Each wall is flat, endless, passes through zero and stands at right angles to its row. A trip goes straight from one point to another. Which walls does it cross, in order?

Walls:
(1): [31 -7]
(2): [38 11]
(3): [19 69]
(4): [ 22 -36]
(5): [-67 -30]
Trips:
[39 18] to [ 53 -26] -> 3
[ 36 -55] to [34  1] -> 3
[  0 -32] to [-47  34] -> 1, 4, 3

Walls:
(1): [ 24 -40   4 -31 -15  41 -10   4   8 -28  57]
(2): [ 34 -13 -40 -24  16   2 -22   9  29 -40  25]
(3): [ 16 -28   5  95  13 -21 -37  -1 -43  18 -23]
(4): [-33 -45   6 -23  -9  42  25  13  36  10 -28]
(5): [-10  12 -30  12  43  75  46  34  28  -6  22]
(6): [-14 -11  24 -30 -61  26 -10 -33 -26   8  -6]
(7): [-45  24 -21 -43 -25  13   5 -17  17  32 -12]
(8): [  9 -40  43  -5  19 -20 -33  32  17   2  -8]
Trips:
[ 41   1  50  65 -24 -13   4 -31  26  43 -21] to [-21  55   8  17 -47 -36  21 -20  -1   3  31] -> 8, 7, 3
[ -9 -45  31 -15 -19  88 -47   9 -23   9 -34] to [-44  45  18  40  24  49 -10 -49 -24  24  26] -> 8, 1, 4

Walls:
(1): [-34   2 -50  31 -21  -6  32 -33 -29  -4   2 -37  24  41  -9 -13  -6  18
 -22 -15  47  12 -14 -10 -24  33  -4   5 -26 -29 -34  31]
(2): [ 34  -2 -36  -3  -4  35   6   8  -8 -38  23  -3  20 -39   8  27 -22  27
  31  -2 -56  13  51 -27  41  29   4  33  12  10  33   1]
(3): [ -8  17   4 -14  21   9  41  16  18 -24  26 -25  13  17   4 -43  -9 -14
  19  10 -20  42 -47 -36  -1  -2 -30 -36  53  -8  17  16]
(4): [-28  22  27 -12  35   2  46  13 -53  33  33  46  13 -16 -33 -46  50 -15
   3  28 -60  42 -47   1  -3 -55  -4  -4  -6  44  -2  22]
(5): [  7  24  60  28   8  -1 -16  15  38 -26   7 -30  25   4  -9 -29   7 -21
   2   4 -25 -20  37 -18   3 -71  -1   0  19 -42 -28 -30]
Trips:
[-22  13  34 -31 -33 -10   2 -12   0  66  36 -37   5 -50 -35  -3 -17 -47
  30 -56 -10 -18  20  42 -56  31  -2  26 -19  22  -9  66] to [-15  25 -25  50  -4  -4  -9  31  22  13   5 -23   9 -67   1  10 -37 -18
  29  15 -34 -17   6   6  25  23  11  -6  -5 -15   9 -11] -> 2, 1, 4, 5
[ 24  -1   5  21 -16 -15 -10  36  22 -35   0  27  18  -8  22 -14 -16 -22
 -18  -2 -61 -31 -13 -56  26 -24 -12  -9  71  26 -49  36] to [ 26 -19 -92 -61   2 -26  -8  11 -48  29  20 -15  10   0  -1  29  55 -24
  19  29  40 -11  15  -9 -36  19  -6 -14  17  95 -30  25] -> 5, 1, 3
[  3 -35   9  12 -30  22 -15  10   7 -20  35  30  63  12 -10   3  15  87
  -2 -23   2 -31 -34 -35  -7  12 -12 -25 -49 -21  22   7] to [  6 -53 -19  44  12  29  47 -29 -19   6 -18   8  61  52  -1  18  17   0
   1  -5  20   8 -18   8 -13 -38 -53  43   2  -6 -10  18] -> 4, 3, 2
[-16  20  57   1 -37  16 -18  26  -8  29   9   1  39  34  10 -56  25  -4
  13   8   2  57  16  40  28  -7 -31  -9  48  10 -16  45] to [  1   8  -1  -9  17  30  33 -23 -50 -54 -29  15   7  41 -13  -1 -11   1
  -3 -64 -28 -19  24 -53  -5 -23 -23  18   6  -5 -27 -22] -> 1, 2
[-15 -21 -51 -27   3  -2  28 -59 -78   6   2  -3 -32  -4  19   6  -3 -14
  38  -9  47  37 -22  19   1 -23   7  74   6 -17  12  41] to [ 48  19 -18  50  27   7   0   2 -29 -36  25   3  -5   6  -7  -5 -89 -20
 -27  10 -66  -3  -8 -16  29  13  -3  20   3  16 -16   0] -> 3, 5, 1
